Each row is a point. The points of each table are mixes of a few directions, plus a little noise. How many directions does each table use, and how many do they share? Where both have some left over, give the other angles between the two spaces (their principal angles), to ten degrees, smallest first.

First:
-.06 -.66
.01 .14
.01 .08
.04 .44
Second (5 x 2):
-.02 -.05
-.01 -.04
-.05 -.58
-.01 .00
.05 .68
Directions: first 1, second 1, shared 1

First (4 x 3):
.58 .55 -.26
-.33 -.30 .13
-.13 -.12 .06
-.11 -.11 .05
Second (4 x 3):
-.31 .15 -.12
.64 .15 -.04
-.27 .16 -.13
-.05 -.49 .26
Directions: first 1, second 2, shared 1

First (5 x 4):
.24 .20 .17 .07
-.56 -.47 -.40 -.16
.56 .46 .41 .17
-.14 -.12 -.10 -.05
-.11 -.10 -.09 -.04
Second:
.00 .03 .02 -.03
.00 .04 .02 -.03
-.02 -.15 -.10 .14
-.01 -.10 -.07 .09
.07 .59 .39 -.55
-.05 -.44 -.29 .41
-.06 -.51 -.34 .47
.07 .54 .36 -.50
Directions: first 1, second 1, shared 0; angles 60

First (8 x 4):
.61 .04 .21 .14
-.58 .03 -.42 .22
.03 .39 .16 -.19
-.30 -.38 -.23 .09
.19 -.39 -.20 .42
-.01 .06 .35 -.57
.07 .04 -.09 .21
-.02 .22 .21 -.31
Second:
-.40 -.51 -.17 -.09
.50 .65 .22 .10
-.18 -.23 -.08 -.04
-.19 -.26 -.09 -.04
.28 .36 .13 .06
Directions: first 3, second 1, shared 1

First, 6 rows:
.08 .09 -.24 .23 .19 -.11
.23 -.07 -.02 -.23 .00 -.05
-.94 -.25 .08 .21 -.15 -.28
.16 -.01 -.23 .08 -.07 -.03
.18 .09 -.03 .01 .30 -.09
.31 .15 .42 -.31 -.28 .55
Second, 6 rows:
.12 .11 -.01 .09 -.36 .36
-.17 -.22 .31 -.41 .30 -.32
-.14 -.03 .46 -.30 .16 .02
.00 .21 -.31 .48 .36 -.14
.10 -.14 -.01 -.21 -.48 .18
.09 .07 -.44 .36 .02 -.10
Directions: first 4, second 3, shared 3

First, 7 rows:
.26 -.32 .18 .02 .07 -.94 -.43 -.63
-.16 .14 .34 .04 .00 .47 .35 .02
.15 -.27 -.30 -.12 -.19 -.24 -.23 .09
-.05 .17 -.27 .07 .10 .15 -.06 .17
-.05 .18 .02 -.09 -.11 -.14 .12 .28
-.09 .20 -.05 .07 .11 .22 .08 .10
-.05 -.08 .08 .04 -.02 .50 .15 -.02
Second (9 x 8):
-.21 -.11 -.02 .12 -.13 -.23 .16 .24
-.03 .09 .16 -.13 .00 .34 -.10 .05
.30 -.20 -.11 -.06 .13 -.79 -.12 -.68
.08 -.20 -.38 .55 .06 .04 -.08 .31
-.06 -.23 .12 -.04 -.09 -.54 -.09 -.21
.16 .13 -.08 .12 .14 .59 -.20 .13
.04 .25 .12 -.45 .03 -.12 .23 -.34
-.07 .04 .06 .07 -.03 .39 -.08 .26
-.22 .23 .11 -.20 -.10 .27 .29 .25
Directions: first 4, second 4, shared 1; angles 30, 60, 70

First (7 x 9):
-.04 .23 .25 .19 -.10 .03 -.02 -.28 .22
-.01 .59 -.68 -.15 -.43 .54 .10 -.24 .11
.02 -.32 .16 -.02 .20 -.21 -.03 .20 -.13
.03 -.13 -.18 -.13 .05 .00 .02 .18 -.15
-.06 .39 .33 .27 -.17 .08 -.03 -.43 .35
-.04 .01 .48 .24 .06 -.16 -.06 -.19 .18
.11 -.77 -.34 -.39 .40 -.26 .03 .75 -.57
Second (10 x 9):
.10 .19 .03 .30 -.34 -.22 .22 .15 -.03
.46 .11 .09 .25 -.63 -.16 .01 .15 .07
.04 .17 -.03 .50 -.57 -.09 -.23 .24 -.14
-.33 .07 -.06 .01 .31 -.08 .29 -.04 -.07
.19 -.05 .01 -.18 -.13 .36 -.49 -.16 .13
-.30 -.17 -.05 -.30 .52 .24 -.17 -.13 -.06
-.13 -.47 .05 -.44 .75 -.22 .32 .14 -.13
.60 -.02 .15 -.23 -.36 .19 -.19 -.20 .33
-.67 .41 -.24 .43 -.08 .30 -.41 -.09 -.17
.07 -.18 .11 -.37 .48 -.29 .69 -.01 .10
Directions: first 2, second 4, shared 1; angles 80

First:
-.15 -.23 -.18 .17 .19 -.12 .31 .39 .16 .13 -.04
-.45 -.22 -.18 .48 -.10 .33 .10 .13 -.20 .30 -.12
.27 .05 .32 .15 .41 .13 .08 .33 .29 .25 .00
.23 .47 .15 -.29 -.13 -.28 -.67 -.20 .15 -.51 .13
.28 .05 .45 -.23 .11 -.24 -.36 -.35 .40 -.03 -.08
-.01 -.49 -.44 .22 -.15 .16 .30 .09 -.66 -.25 .47
-.03 .16 -.02 .14 .27 .30 .49 .49 .06 .43 -.17
-.19 -.06 -.19 -.12 -.33 .17 .19 -.36 -.40 .07 -.08
.05 .28 .08 -.51 -.27 -.46 -.45 -.51 .20 -.38 -.11
Second, 9 rows:
.14 -.56 .15 -.10 .06 -.11 .23 -.36 .01 .12 .04
-.55 .26 -.20 .29 -.02 .22 .17 .40 .11 .43 -.43
-.40 .38 -.16 -.09 -.12 -.14 -.07 .12 .24 .09 -.39
-.07 -.23 -.13 .33 -.05 -.14 -.40 .14 -.06 -.37 .31
.12 .21 -.08 .36 .33 -.19 -.38 .80 .28 -.38 .33
.13 .40 .32 .19 .06 .18 -.61 .05 .13 -.08 .05
-.08 .28 .00 -.15 -.10 -.06 -.11 -.06 .09 -.01 -.17
.37 -.60 .08 -.42 .02 -.04 .66 -.54 -.26 .14 .11
.34 -.15 .00 -.41 -.18 .26 .49 -.54 -.56 .05 .14
Directions: first 6, second 6, shared 6

First, 11 rows:
.10 -.13 -.06 -.74 .01 .08 .47 .07 -.27 -.08 .23 .47
-.09 -.28 .07 -.94 -.08 .17 .63 .00 -.40 -.20 .25 .44
.03 .01 -.08 .35 .19 -.21 -.12 .24 .25 .11 -.28 -.33
.01 -.03 .08 .11 -.04 .07 -.06 -.10 -.10 -.03 -.03 -.04
.27 .17 -.06 .35 .00 .19 -.29 -.21 -.11 .09 -.07 -.01
.05 .08 -.31 -.17 .01 .04 .04 .16 .07 .07 -.05 .08
-.21 -.02 -.14 .19 -.09 .23 -.11 -.01 -.01 .00 -.28 -.31
-.35 .22 .09 .10 -.18 -.36 -.24 .04 .51 .03 .42 .03
.34 -.11 .29 .00 .09 .18 .10 -.28 -.44 -.09 .00 .17
-.14 .05 .01 .28 .08 -.33 -.16 .21 .38 .08 -.07 -.24
.00 .05 .12 .47 .02 -.05 -.27 -.07 .08 .03 -.12 -.26
Second, 9 rows:
-.29 .15 -.04 -.51 -.38 .20 .04 -.23 -.06 -.12 .56 .40
.62 .03 .09 .05 .30 -.15 .02 .00 -.14 .09 .01 .31
-.10 .05 -.01 -.13 -.13 .07 .01 -.06 -.01 -.04 .15 .10
-.36 -.03 -.08 .01 -.17 .09 -.01 .03 .10 -.03 -.08 -.23
-.25 -.15 -.04 .33 .09 -.07 -.08 .20 .16 .03 -.45 -.53
.25 -.12 .03 .43 .33 -.17 -.03 .22 .05 .10 -.47 -.37
.09 -.08 .01 .26 .18 -.12 -.03 .13 .04 .06 -.31 -.26
.31 .20 .07 -.50 -.14 .09 .08 -.30 -.22 -.03 .65 .79
-.26 -.04 -.05 .00 -.12 .05 -.01 .03 .07 -.03 -.06 -.18
Directions: first 5, second 2, shared 2

First, 10 rows:
.30 -.24 .38 -.11 .14 -.13 .16 -.22 .28 .54 .02 -.01 .18 -.36
-.12 -.10 -.28 .26 .05 .04 -.11 .32 -.42 -.06 -.07 .01 -.27 -.17
-.39 -.08 -.41 .17 -.02 .06 -.18 .39 -.45 -.11 -.04 .01 -.43 -.22
-.33 .03 -.32 .11 -.06 .07 -.15 .27 -.32 -.22 -.03 .00 -.30 -.03
-.49 .29 -.26 -.18 -.23 .11 -.14 .05 .02 -.43 .06 .00 -.17 .31
.46 -.06 .36 -.02 .11 -.08 .18 -.27 .28 .24 .00 .00 .35 .04
-.38 .43 .17 -.62 -.31 .03 .02 -.42 .67 -.30 .18 -.04 .19 .50
.59 -.20 .42 .03 .19 -.12 .21 -.26 .24 .45 -.02 .00 .36 -.16
.32 -.05 .26 -.04 .07 -.06 .12 -.20 .22 .19 .01 .00 .25 .00
.03 -.02 -.34 .41 .07 .09 -.12 .34 -.51 -.28 -.11 .02 -.16 .09
Second (11 x 14):
.18 -.23 .29 .59 -.12 -.29 .14 .10 .37 .19 .06 -.18 -.44 -.28
-.14 .10 .13 -.56 -.01 .04 .02 -.28 .25 .16 .06 .05 .27 .01
-.07 -.01 .23 -.26 -.06 -.08 .07 -.19 .34 .22 .09 -.02 .03 -.13
-.58 .02 -.31 -.43 -.03 .13 -.17 .13 -.25 .03 .00 .07 -.17 -.24
.37 .01 .19 .23 .03 -.06 .10 -.10 .14 -.02 -.01 -.03 .15 .18
-.03 .09 .19 -.54 .00 .03 .06 -.33 .30 .15 .06 .04 .33 .06
.43 .18 -.54 .55 .25 .30 -.16 .35 -.93 -.68 -.24 .13 .31 .66
.03 -.25 -.09 .94 -.09 -.20 -.02 .49 -.18 -.06 -.03 -.15 -.73 -.30
-.04 .05 -.16 -.04 .05 .10 -.05 .07 -.23 -.13 -.05 .05 .06 .10
.05 .13 .06 -.38 .05 .10 .02 -.23 .08 .00 .01 .07 .36 .18
-.20 -.05 .04 -.11 -.07 -.06 .00 -.01 .13 .14 .06 -.02 -.18 -.21
Directions: first 3, second 3, shared 2; angles 60
